Each row of a before or after table is a point. One or more steps were done to the points. Then noise was added and the rows were shuffled. The steps act on columns, c1 being the first. Write out the steps. A step turns or swaps two columns, mirrors them in a line or flattens them onto one, adds a multiple of one to another, or multiplies or shifts one. Angles are multiples of 10 degrees, from the lower column toward the higher: turns from -170 to 170, lines from 10 to 170 but not 90. Use the fewest steps. Two steps may share a column if one is a turn and the other turns, adds or multiplies; they go together, in the order done. Otherwise the lowest column goes first.
In the rows, 128 means zero.

Before (9 x 2):
[99 123]
[134 193]
[212 82]
[66 149]
[123 173]
[169 142]
[96 144]
[81 143]
[108 72]
After, 9 rows:
[131 135]
[130 130]
[131 134]
[129 134]
[124 137]
[136 115]
[125 151]
[124 104]
[124 145]
Steps: multiply c1 by 0; multiply c2 by 0.4

Before (9 x 4):
[125 135 143 121]
[149 127 140 144]
[179 117 85 105]
[131 136 143 99]
[132 170 117 138]
[171 114 128 149]
[169 98 158 143]
[179 154 140 98]
[136 134 138 137]
After (9 x 4):
[91 171 93 208]
[121 160 87 162]
[114 113 137 112]
[113 143 109 127]
[107 71 81 67]
[141 96 121 4]
[161 117 72 166]
[114 89 127 116]
[116 130 123 108]
Steps: mirror c1 and c3 in the line at 130 degrees; multiply c2 by 3; turn c2 and c4 by -110 degrees

Before (14 x 8):
[135 157 152 69 128 89 145 117]
[102 128 156 98 108 155 148 184]
[164 130 138 112 155 153 145 118]
[106 150 135 79 145 145 139 171]
[154 135 124 84 154 125 147 108]
[101 162 148 131 115 162 157 140]
[107 169 153 133 125 135 134 109]
[115 179 125 73 80 101 160 135]
[166 121 86 118 134 82 130 127]
[107 130 126 92 90 132 90 152]
[172 139 147 148 122 134 156 180]
[106 120 91 82 84 90 159 119]
[152 134 120 98 152 131 90 127]
[143 163 114 91 134 137 153 166]
After (14 x 8):
[134 159 148 125 96 85 157 138]
[167 177 123 73 6 141 162 133]
[152 150 137 78 172 109 134 175]
[88 134 140 113 200 127 145 121]
[160 158 154 66 126 165 150 115]
[81 140 144 149 113 143 154 183]
[115 136 118 94 193 139 87 125]
[120 134 122 81 191 139 150 108]
[157 131 124 94 33 111 90 151]
[139 165 149 133 121 114 135 112]
[185 120 91 84 18 149 155 118]
[145 125 155 99 80 95 148 184]
[118 126 84 118 144 187 132 127]
[124 161 113 92 144 124 150 165]
Steps: turn c1 and c6 by 150 degrees; add -0.3 times c4 to c1; multiply c5 by 2.5

Before:
[118 159 120 142 146 153 141 116 143 139 192]
[99 133 146 137 105 122 103 162 156 84 119]
[114 127 68 140 132 132 92 117 12 152 127]
[106 106 138 124 182 141 119 97 146 132 120]
[130 102 161 122 120 197 122 113 101 83 152]
[125 127 144 135 163 136 156 137 145 143 117]
[126 110 161 94 105 124 154 118 137 128 117]
[109 123 156 118 166 114 160 101 92 140 131]
After, 8 rows:
[99 118 120 147 147 153 112 118 137 68 104]
[134 111 157 119 165 115 158 102 166 119 137]
[148 106 138 123 185 141 111 95 115 132 135]
[130 114 66 140 133 131 246 116 113 115 146]
[128 125 142 135 164 138 107 138 149 126 147]
[154 131 159 124 120 200 154 113 127 130 78]
[123 98 145 139 107 119 103 161 96 155 96]
[149 126 160 94 103 125 114 116 150 136 134]
Steps: turn c1 and c2 by 90 degrees; turn c7 and c9 by 100 degrees; turn c10 and c11 by 120 degrees

Before, 11 rows:
[117 168 76 151 175 77 102 91 119 62 104 202 117 152 108 107 127 83]
[104 120 127 134 158 118 67 157 119 83 192 132 135 124 124 95 103 66]
[149 99 148 171 184 115 123 131 108 81 176 119 131 128 151 151 123 171]
[103 107 174 91 237 95 162 139 139 161 109 154 87 119 153 50 225 173]
[156 141 107 134 186 75 173 80 117 98 120 92 111 147 88 63 176 79]
[198 123 141 164 82 126 65 92 171 77 224 112 130 123 116 146 108 166]
[189 158 148 76 40 125 107 119 106 111 151 73 131 116 69 83 116 154]
[162 85 46 51 109 101 123 98 141 84 128 162 112 63 132 134 127 114]
[190 114 116 195 160 161 122 112 132 114 110 249 128 139 101 98 168 97]
[127 131 76 60 136 61 134 112 128 128 145 169 145 200 200 94 146 124]
[94 214 142 77 170 120 97 144 137 171 129 130 144 107 166 103 107 84]
After, 11 rows:
[198 131 142 163 82 114 65 92 172 77 224 113 130 120 115 145 106 165]
[155 84 109 135 186 184 173 81 117 97 120 91 111 148 88 62 177 78]
[103 123 174 90 237 145 162 139 139 160 111 153 86 119 155 51 224 173]
[150 140 148 171 184 134 123 133 107 81 176 119 132 128 151 151 123 170]
[191 159 115 196 159 128 122 112 133 114 109 249 127 139 101 98 167 97]
[93 57 142 75 170 101 98 143 136 170 129 128 143 106 167 103 107 84]
[127 82 76 60 137 180 134 113 128 128 144 170 145 201 200 94 146 121]
[162 146 46 50 110 182 123 97 141 83 129 162 110 62 133 134 128 115]
[189 103 148 75 39 98 106 118 106 113 152 73 131 117 68 83 115 155]
[104 127 128 134 157 171 66 157 120 83 193 132 136 125 123 96 103 67]
[117 66 75 151 175 164 102 91 118 60 103 204 116 152 107 108 126 84]
Steps: turn c2 and c6 by -140 degrees; add -0.5 times c18 to c6

Before:
[169 104 65 175 109 168 168 120 82 120 106 177 147 134 118 82 79 97 149 130 155 141 95 97]
[116 105 80 147 170 111 57 153 99 155 128 148 75 127 86 54 176 142 99 147 141 90 46 120]
[183 75 183 82 133 184 85 139 163 64 58 86 182 107 127 50 167 74 170 133 55 161 179 220]
[136 145 96 183 150 114 188 109 97 125 153 135 114 151 157 58 114 102 143 157 174 111 104 175]
[160 87 215 116 127 176 187 158 186 66 41 80 170 162 126 117 163 113 129 126 101 148 98 141]
[136 109 173 134 68 166 219 90 71 81 68 150 131 186 71 127 61 108 193 133 189 166 139 146]
[182 121 170 98 94 157 137 120 174 87 36 102 149 148 133 153 177 33 150 132 101 159 124 184]
[120 173 110 194 128 123 115 88 102 98 110 160 114 142 114 79 107 159 169 117 166 129 77 71]
[113 119 137 214 144 73 63 190 175 147 48 70 94 69 130 35 195 97 60 211 55 89 75 138]
[162 113 95 169 139 84 68 145 78 107 130 183 143 144 119 112 87 173 134 155 118 89 96 119]
[116 137 38 155 123 95 124 156 126 153 133 182 98 134 137 49 164 165 145 210 200 131 96 109]
[166 184 95 139 128 128 178 117 111 96 109 181 121 163 57 80 90 129 125 153 147 121 107 105]
After (12 x 24):
[119 168 137 199 130 116 105 87 122 94 110 167 112 138 114 81 120 98 99 105 159 92 74 71]
[113 116 147 210 143 71 61 187 173 145 55 40 92 132 135 37 158 190 150 213 56 209 80 143]
[136 103 92 135 72 173 220 92 82 86 68 183 128 93 71 124 72 90 100 145 188 48 145 141]
[142 145 175 175 147 117 187 112 115 131 144 140 112 112 156 58 122 122 92 146 176 119 104 174]
[172 110 183 174 110 163 169 118 89 121 108 199 147 108 117 82 123 139 102 110 157 97 90 97]
[159 97 50 116 128 177 189 160 153 57 40 65 171 106 124 120 90 102 184 157 94 126 96 140]
[179 120 95 96 90 156 138 124 151 88 45 72 150 59 138 157 132 156 170 148 93 94 119 181]
[165 109 170 168 142 78 64 149 108 110 127 201 144 152 123 113 129 92 70 139 113 136 97 120]
[181 80 77 85 131 176 90 147 137 65 58 71 180 98 120 52 96 171 170 150 56 74 184 221]
[121 139 233 153 116 95 122 163 120 156 130 146 95 144 139 49 200 102 124 178 207 102 93 112]
[113 107 180 141 174 111 56 156 125 158 132 107 74 134 84 55 188 122 83 130 138 163 45 120]
[167 181 165 130 131 134 173 112 119 97 109 190 121 112 56 77 119 101 108 139 146 128 110 100]
Steps: mirror c3 and c20 in the line at 80 degrees; turn c19 and c22 by -110 degrees; turn c9 and c19 by 40 degrees; turn c12 and c17 by 40 degrees; add 0.5 times c10 to c17; turn c14 and c18 by -120 degrees; multiply c14 by 0.7

Before (14 x 48):
[117 113 112 144 121 159 171 122 160 96 165 84 123 236 141 149 105 81 102 118 156 96 149 199 119 140 140 128 122 125 139 61 83 106 170 76 115 176 174 161 100 147 124 134 122 138 88 107]
[67 103 120 143 117 141 142 91 140 123 149 123 98 221 177 174 61 179 106 89 131 82 164 181 103 111 154 126 151 63 124 56 113 117 128 133 83 189 171 149 102 137 127 112 132 133 86 78]
[193 132 122 83 71 111 96 70 89 72 157 167 151 125 81 101 122 106 169 193 91 178 168 127 97 64 163 134 131 82 146 7 98 134 141 197 197 196 140 178 137 95 173 88 192 53 167 209]
[108 147 119 58 89 139 160 135 110 144 182 120 184 121 148 127 168 116 112 111 155 178 121 104 95 150 174 111 128 140 102 151 142 152 79 104 124 171 82 164 86 117 114 174 174 158 203 121]
[107 137 94 106 101 134 149 149 140 136 160 144 158 84 166 169 138 154 134 155 159 162 137 130 112 130 101 144 153 184 113 141 138 147 87 138 103 145 124 144 143 117 120 129 167 131 144 128]
[94 174 148 167 115 183 134 85 134 143 142 110 60 229 157 114 107 98 136 71 105 98 158 213 130 133 143 114 108 76 164 107 112 98 166 95 79 160 157 168 97 143 132 119 123 129 66 140]
[180 134 162 154 101 105 159 67 90 113 136 148 178 113 82 115 89 118 152 228 108 212 161 83 107 91 178 134 110 78 152 15 99 171 120 170 155 217 155 239 155 86 186 83 209 52 152 176]
[157 103 99 101 133 122 140 118 156 186 178 146 176 99 160 114 120 128 119 110 159 185 119 66 114 150 143 135 112 141 107 145 130 119 90 153 170 142 96 119 104 159 89 137 128 148 201 125]
[122 100 107 46 83 71 158 125 95 184 143 142 139 107 140 149 133 118 118 169 137 140 163 86 101 166 124 115 112 133 116 151 161 136 76 109 164 127 106 115 112 116 87 150 127 115 136 131]
[134 131 146 68 115 155 136 86 130 162 184 133 139 142 141 166 117 122 137 147 179 157 145 120 135 151 149 140 130 135 98 112 182 115 85 126 126 157 149 151 139 97 95 162 129 161 170 137]
[146 142 109 91 125 128 155 93 143 133 155 140 145 85 113 175 176 123 131 123 172 133 161 125 76 137 145 141 129 125 132 135 117 176 59 96 160 150 99 140 112 143 82 142 123 182 136 144]
[132 140 115 148 115 132 84 99 120 107 138 124 67 220 191 175 132 106 122 66 120 123 155 184 121 121 145 145 98 115 207 112 127 97 123 72 81 193 171 190 109 130 142 155 103 133 116 62]
[124 105 132 129 110 155 114 75 131 132 146 118 129 187 171 167 109 115 122 80 123 124 137 200 133 167 142 121 106 90 150 53 89 104 171 60 93 173 128 140 119 117 142 71 150 165 101 107]
[143 145 102 64 108 145 153 143 142 132 125 166 150 101 132 123 128 117 131 148 175 182 181 84 108 183 185 134 143 112 84 164 137 101 117 131 160 163 117 158 110 97 108 124 148 154 167 106]
After:
[123 99 108 47 83 72 157 126 168 184 141 141 139 107 151 151 109 118 119 171 138 139 163 86 104 96 121 111 113 133 115 141 162 135 76 111 165 128 115 116 112 114 87 150 127 99 137 131]
[125 107 130 132 107 157 113 76 132 136 146 119 130 188 125 164 142 114 121 79 124 123 138 197 134 90 144 118 106 90 150 39 89 104 173 59 91 172 116 140 123 118 143 72 152 138 100 107]
[108 148 120 56 89 139 158 136 152 143 182 121 185 117 157 125 68 114 114 110 156 176 122 102 94 110 176 112 129 137 103 138 141 152 78 105 124 169 117 163 87 117 114 175 173 160 201 118]
[108 139 95 104 101 130 150 149 114 138 160 143 158 84 166 171 115 156 132 153 158 163 138 130 110 124 103 145 153 184 112 120 136 145 87 136 104 145 133 145 140 114 119 130 166 103 145 128]
[155 103 99 100 132 121 140 119 102 186 178 145 175 98 162 113 113 127 117 111 157 186 117 65 111 101 142 136 112 140 104 125 130 119 91 154 172 141 97 121 103 159 90 138 128 156 202 127]
[191 132 123 84 72 113 96 68 157 73 157 167 151 124 28 99 143 107 169 191 95 177 170 125 94 198 162 133 129 82 147 46 99 136 140 196 197 197 133 178 137 96 175 91 193 72 164 208]
[134 130 146 68 115 154 136 87 131 159 182 133 140 142 133 165 148 123 138 147 178 159 144 120 136 105 147 138 130 135 97 105 180 115 85 124 128 158 139 151 141 100 93 164 130 135 170 141]
[147 142 110 91 123 128 155 94 115 133 155 139 144 88 119 176 71 122 131 122 173 133 164 123 74 116 148 142 131 125 133 143 117 179 60 94 160 149 134 139 108 142 83 144 120 148 138 145]
[118 116 108 143 120 158 170 125 101 94 165 84 123 235 107 148 175 82 102 120 157 95 145 199 118 114 141 130 121 125 140 67 84 108 167 78 116 177 149 160 101 148 124 133 121 122 87 108]
[143 149 101 62 107 143 152 141 120 130 126 168 151 102 150 123 121 118 130 147 172 182 181 84 108 74 185 135 142 109 84 157 138 100 120 131 158 161 119 157 107 97 106 123 149 156 167 106]
[133 142 115 151 115 131 84 98 135 107 138 125 67 221 173 175 154 108 122 68 122 122 155 182 122 137 143 147 98 115 208 85 129 96 121 72 82 193 160 192 106 130 143 154 103 99 114 61]
[67 102 121 144 117 142 142 94 116 122 150 120 100 221 134 176 211 178 105 93 131 81 164 183 104 138 153 126 150 57 124 40 114 117 130 131 84 189 118 149 102 137 127 114 134 100 88 79]
[95 174 148 165 113 182 134 85 122 143 140 107 61 227 140 116 167 100 136 73 106 97 159 214 130 122 144 111 109 75 164 96 111 96 165 95 78 158 137 167 99 143 133 120 125 142 64 141]
[180 133 162 153 99 104 158 65 157 111 134 148 178 111 31 113 175 114 156 228 110 213 163 83 107 171 179 134 110 79 153 52 99 170 122 172 156 215 123 239 153 87 185 83 211 60 153 176]
Steps: turn c9 and c26 by -170 degrees; turn c15 and c32 by -30 degrees; add -0.7 times c16 to c46; mirror c17 and c39 in the line at 70 degrees

Before:
[102 110 110 102 105 183 154 56 75 161 101 86 117 71 139 120 157 152 107 150 172 106 110 98 144 129 137 110 139 146 145 138 115 157 163 137 114 106 161 64 149 101 62 100 86 128 155 160 129 153 85 124 192 74 138 165 112 80 157 135 122 90 188 122]
[52 89 173 129 198 185 168 166 130 142 151 141 84 137 155 177 89 179 115 115 160 181 196 131 163 62 144 166 110 125 137 157 103 188 98 95 103 109 163 73 128 73 116 134 68 193 103 164 151 132 119 170 80 127 101 130 162 137 110 82 122 189 220 85]
[79 89 151 177 184 193 144 150 130 135 184 155 114 151 156 156 94 145 79 68 138 183 181 186 161 81 102 202 91 99 130 140 72 164 62 143 114 145 143 93 127 149 139 144 109 160 105 154 144 130 143 199 104 122 108 112 128 104 89 109 97 169 135 109]
[60 157 153 144 156 145 169 153 104 119 151 121 99 110 91 126 125 78 123 124 103 166 132 163 120 98 119 150 94 54 135 95 52 97 127 135 171 164 115 124 95 168 148 147 133 132 122 99 143 119 195 130 78 167 141 54 96 188 95 119 138 105 85 143]
[144 145 124 91 122 138 139 96 98 152 113 111 125 68 109 93 149 100 127 116 88 143 128 139 126 147 189 123 144 166 153 71 116 109 125 149 144 138 134 152 88 154 86 83 164 123 163 130 121 126 130 99 122 150 166 149 115 147 143 149 161 104 97 217]
[167 113 118 99 123 168 147 59 121 153 110 89 133 73 139 125 154 85 137 131 187 89 100 122 149 154 195 110 144 161 130 84 115 175 164 122 128 73 88 155 125 106 86 77 126 119 182 137 126 126 138 151 160 118 163 171 140 116 177 122 174 85 127 131]
[22 109 185 153 187 161 125 161 143 102 173 163 127 178 128 146 88 153 96 130 113 132 178 160 179 94 109 176 117 89 129 112 104 134 113 143 98 106 163 75 94 135 140 141 88 165 106 131 177 139 166 172 119 129 142 127 111 151 95 82 115 176 128 120]
[114 195 183 193 146 147 182 129 111 100 127 138 154 150 80 109 113 66 134 89 84 170 145 134 96 148 137 95 116 96 104 100 119 112 123 157 167 163 124 103 94 185 145 95 144 125 125 88 105 128 183 122 126 159 125 95 89 180 117 126 144 60 93 188]
[137 89 91 112 114 161 181 55 58 172 72 101 139 86 162 126 138 139 115 134 129 101 106 94 178 151 121 148 158 152 189 101 181 176 188 121 160 77 105 92 119 58 110 89 120 119 134 161 113 158 105 109 171 114 133 137 100 90 167 121 100 109 211 108]
[74 172 131 184 147 117 170 116 111 120 123 145 114 149 86 126 92 119 125 135 95 188 140 167 105 122 141 180 134 79 132 121 98 89 83 129 158 174 103 97 87 170 165 125 107 114 144 116 154 142 196 175 130 132 127 93 111 183 128 122 162 139 143 161]
[117 82 102 94 130 109 156 86 69 178 78 94 114 91 105 119 152 126 140 110 137 114 135 123 110 148 186 133 134 133 108 93 135 172 163 176 162 76 106 159 120 123 90 75 121 104 155 136 112 156 124 89 170 77 141 144 91 131 178 128 133 74 153 143]
[92 169 149 181 148 148 147 114 108 68 157 104 134 131 102 93 67 111 118 102 144 135 147 171 117 143 134 136 121 111 118 125 80 114 62 155 139 168 132 144 110 166 165 120 142 122 127 89 151 112 186 72 114 169 150 69 106 210 124 129 137 114 89 190]
After, 12 rows:
[72 96 132 115 146 122 172 117 114 155 128 146 113 150 81 129 101 122 129 132 92 190 133 163 104 132 143 185 156 83 131 123 100 91 80 131 161 177 108 99 87 169 103 130 110 111 149 120 149 146 194 171 128 130 131 163 182 187 130 119 170 141 142 155]
[84 163 154 112 177 195 147 151 126 128 188 159 116 148 151 159 89 147 86 76 104 185 183 159 161 82 105 199 104 95 131 136 75 165 68 145 114 143 139 89 130 146 115 139 136 164 99 158 141 136 146 208 100 127 107 147 174 117 87 105 97 169 136 103]
[24 147 189 130 184 159 121 162 142 157 179 161 128 175 124 143 91 156 94 138 106 135 176 158 171 94 110 181 120 92 129 108 104 128 116 138 94 103 165 73 97 137 127 142 119 165 103 136 184 134 163 176 118 132 143 119 155 158 88 82 112 173 124 120]
[143 112 125 164 121 119 140 98 99 80 112 111 119 69 106 92 144 98 131 111 108 143 127 145 126 141 185 122 136 171 164 71 112 111 126 155 141 137 132 161 92 153 150 78 125 117 162 133 125 132 128 99 122 151 166 99 95 136 139 154 165 107 96 214]
[166 128 115 134 126 164 147 59 122 87 107 86 134 74 141 129 152 80 143 135 153 95 103 95 149 151 193 103 113 160 132 85 113 179 156 117 127 69 91 153 128 109 168 85 132 119 190 139 132 122 138 150 160 115 161 98 97 114 175 124 167 89 126 128]
[98 135 113 156 108 226 152 55 75 60 101 88 119 61 137 116 158 150 106 149 157 107 108 85 138 124 133 116 113 148 143 140 115 150 162 133 114 111 166 60 151 96 153 99 140 128 150 162 132 156 91 128 195 75 134 87 104 99 164 134 128 88 189 119]
[90 106 152 116 146 120 147 111 103 199 163 101 140 126 100 91 67 109 121 108 116 136 149 145 111 144 133 133 168 116 118 123 81 118 62 157 139 165 131 147 107 170 70 118 108 125 128 85 142 117 187 68 112 168 149 140 183 189 126 128 135 113 94 186]
[137 136 95 159 112 222 174 57 56 82 75 103 142 81 161 128 139 140 115 131 150 96 106 104 180 152 120 146 86 154 189 110 176 169 182 125 158 70 100 88 120 57 142 81 144 120 133 159 109 163 104 106 171 111 134 140 125 93 169 121 107 118 210 104]
[108 159 103 184 129 120 152 81 65 70 79 102 115 88 106 119 152 129 138 106 133 107 136 120 105 148 183 137 90 132 101 98 138 171 159 173 164 75 104 158 115 126 142 78 130 96 159 134 112 155 122 100 179 72 133 127 115 135 180 124 131 75 149 135]
[53 157 171 99 193 252 173 167 127 105 155 143 83 129 149 173 93 183 111 110 143 180 192 116 157 63 143 167 99 133 136 158 100 183 97 106 107 118 166 76 120 74 128 131 118 192 107 163 146 133 119 173 76 130 99 125 110 151 112 82 116 187 225 88]
[114 83 177 131 149 116 186 135 115 163 129 136 154 148 72 110 114 68 137 84 104 174 144 153 87 146 134 97 180 93 105 102 122 113 129 156 169 159 123 101 95 184 97 99 122 131 129 89 97 133 180 120 122 159 125 132 209 172 122 125 145 60 95 194]
[66 124 151 147 155 123 176 154 100 142 145 116 99 104 89 130 126 80 120 123 96 161 130 164 115 105 120 142 164 55 134 96 59 94 133 135 174 163 113 122 96 176 62 143 110 127 124 98 142 113 193 125 82 166 140 158 158 180 98 120 138 108 84 149]
Steps: multiply c29 by 0.4; turn c2 and c29 by 130 degrees; turn c4 and c57 by 120 degrees; add 0.7 times c63 to c6; turn c10 and c43 by -140 degrees; turn c43 and c56 by -110 degrees; flatten c21 and c24 onto the line at 130 degrees; flatten c45 and c58 onto the line at 110 degrees

Before (11 x 64):
[76 68 105 49 130 108 131 49 112 84 146 135 133 132 111 87 140 144 102 152 151 96 54 192 118 126 100 119 122 181 75 166 94 176 155 102 116 73 164 119 97 170 91 124 127 59 108 110 127 63 69 87 73 168 114 139 117 169 181 162 127 123 80 107]
[107 161 124 159 129 91 111 150 133 120 108 121 139 149 94 135 119 120 159 73 93 119 93 96 156 122 120 67 138 112 99 116 133 154 122 113 159 117 100 113 128 131 123 123 191 68 97 124 132 149 150 120 113 116 122 123 149 124 166 87 114 158 141 143]
[120 170 152 129 143 73 113 128 103 109 115 145 159 151 82 166 121 89 133 82 142 156 138 125 107 145 107 94 194 127 98 118 146 94 108 97 170 97 84 80 104 156 170 97 143 58 131 171 103 182 157 128 110 81 111 65 120 97 135 76 148 100 152 131]
[100 114 132 59 103 132 100 45 93 70 186 133 138 162 153 129 157 129 132 127 122 89 55 196 85 146 110 89 90 133 90 168 102 182 183 125 109 69 167 142 132 132 94 117 192 99 153 142 112 71 80 107 87 131 124 145 135 160 157 158 166 157 113 71]
[125 156 191 129 137 71 59 130 87 88 104 172 155 124 89 154 84 116 180 83 157 109 102 104 131 151 116 106 177 91 144 106 159 161 146 93 169 149 86 74 120 157 139 96 175 107 99 119 115 188 151 151 120 109 111 117 138 124 173 95 131 106 122 140]
[136 132 161 116 144 102 75 148 110 104 83 159 141 146 100 134 103 109 98 84 138 128 134 127 178 137 66 60 167 98 87 105 145 131 166 118 131 127 94 128 131 128 149 109 149 108 83 125 108 137 153 138 111 104 98 115 169 125 130 94 152 97 149 130]
[88 164 165 117 158 105 102 129 96 100 104 159 148 123 85 164 109 87 122 56 146 145 92 101 133 145 135 99 191 100 92 96 139 179 134 94 141 135 113 105 110 130 139 93 172 79 90 167 158 110 102 106 98 100 118 119 127 121 146 116 167 103 175 155]
[114 105 119 205 167 145 108 131 152 135 226 129 82 196 212 128 125 100 151 97 77 33 131 128 49 139 104 187 64 136 87 95 132 136 181 94 169 104 138 104 138 168 120 125 114 193 113 186 131 73 99 90 66 147 175 109 55 121 60 157 114 111 75 113]
[126 140 104 159 170 143 71 167 135 139 176 56 100 148 219 124 128 118 184 122 126 43 157 108 7 130 127 163 63 172 72 103 119 151 187 109 134 127 166 114 122 158 171 101 102 189 134 185 103 93 94 76 77 158 191 149 79 96 61 163 114 141 87 129]
[144 112 174 126 127 80 118 154 93 132 101 165 111 141 119 139 134 132 162 82 123 127 107 127 125 132 94 95 153 60 100 72 136 147 103 87 133 122 148 123 117 164 138 74 149 75 109 121 141 155 141 155 120 88 150 104 151 136 143 67 149 117 167 163]
[125 136 99 160 138 110 99 146 115 141 185 81 136 183 203 102 104 111 182 109 63 77 155 98 24 158 140 198 63 136 105 67 146 121 199 101 124 89 136 90 183 145 137 81 101 176 69 191 91 93 67 69 117 139 180 145 60 134 32 153 106 126 80 115]
After, 11 rows:
[137 131 171 135 145 101 24 150 109 103 85 136 139 148 99 133 103 153 98 83 137 128 132 127 176 135 131 60 167 98 161 103 147 130 165 118 131 125 92 129 132 138 151 111 150 108 83 125 108 137 124 139 123 105 98 113 80 125 131 95 151 98 150 128]
[100 113 134 176 102 129 51 46 93 69 184 128 137 162 153 130 157 86 132 127 121 90 56 196 87 144 128 91 91 136 129 167 103 183 182 124 110 70 166 144 133 179 95 117 190 97 155 142 109 73 150 107 69 131 124 147 89 159 157 158 166 156 113 70]
[145 114 188 156 126 79 68 155 94 130 99 150 111 144 121 137 137 141 160 82 125 125 109 126 125 134 137 94 155 61 143 72 137 147 102 87 132 122 148 124 118 105 141 72 146 71 109 121 139 155 119 157 118 87 151 106 95 137 143 67 150 117 168 161]
[120 169 159 150 142 73 63 128 104 109 114 137 161 151 82 166 120 160 133 82 141 156 138 123 107 144 131 93 194 126 116 118 145 94 107 97 167 96 83 81 105 109 170 96 142 60 130 173 103 181 127 127 119 82 111 63 99 97 134 77 146 101 151 131]
[107 161 123 111 128 90 62 148 133 120 108 119 137 152 95 136 118 149 158 73 93 120 93 97 157 121 124 67 137 113 143 115 133 155 122 112 157 117 99 115 130 102 123 122 191 69 96 124 135 148 119 121 112 118 123 123 96 124 169 85 116 157 143 144]
[117 106 117 109 166 146 57 133 151 135 223 122 81 199 214 128 125 108 150 99 76 34 132 127 48 139 125 186 66 135 49 98 131 136 182 95 166 104 137 104 141 41 120 126 113 194 113 186 130 73 154 92 92 147 174 108 99 122 58 156 114 112 75 113]
[76 68 98 212 129 109 81 48 113 83 146 127 132 134 109 90 139 73 102 150 150 96 53 190 118 126 127 119 122 181 108 166 96 176 155 101 116 74 165 119 96 161 92 124 128 59 107 110 127 64 152 86 74 169 114 138 80 170 182 162 127 123 79 106]
[126 140 95 132 171 143 21 166 132 138 177 64 102 149 220 122 129 102 183 120 128 43 155 109 7 132 105 165 64 172 70 103 120 151 186 109 134 127 166 114 121 82 171 102 100 191 134 186 105 95 147 76 108 157 189 149 79 97 62 162 113 142 87 128]
[89 163 176 136 158 105 53 131 94 100 105 157 147 122 86 164 109 114 120 56 146 145 92 99 134 147 139 101 192 101 121 98 138 180 134 92 143 136 114 104 110 138 140 92 173 77 93 167 158 111 157 107 122 102 118 119 92 121 144 115 167 103 175 155]
[123 135 89 119 137 112 48 146 114 140 185 87 135 183 202 101 105 79 182 110 64 77 154 100 25 158 114 198 63 135 56 66 147 121 199 101 124 90 138 91 182 92 137 80 100 177 67 192 92 94 164 70 125 141 179 145 117 132 32 155 105 129 82 115]
[124 155 212 150 136 72 8 131 87 89 106 160 155 124 88 153 85 150 181 83 156 110 102 103 130 151 144 105 173 91 140 106 158 162 147 94 171 149 86 75 120 109 139 97 175 106 98 119 115 187 121 151 126 109 110 115 142 124 173 92 132 107 120 141]
Steps: multiply c3 by 1.3; turn c4 and c42 by -130 degrees; add 0.7 times c5 to c53; shift c7 by -50; flatten c12 and c27 onto the line at 20 degrees; multiply c18 by 0.4; turn c18 and c51 by -120 degrees; mirror c31 and c57 in the line at 40 degrees
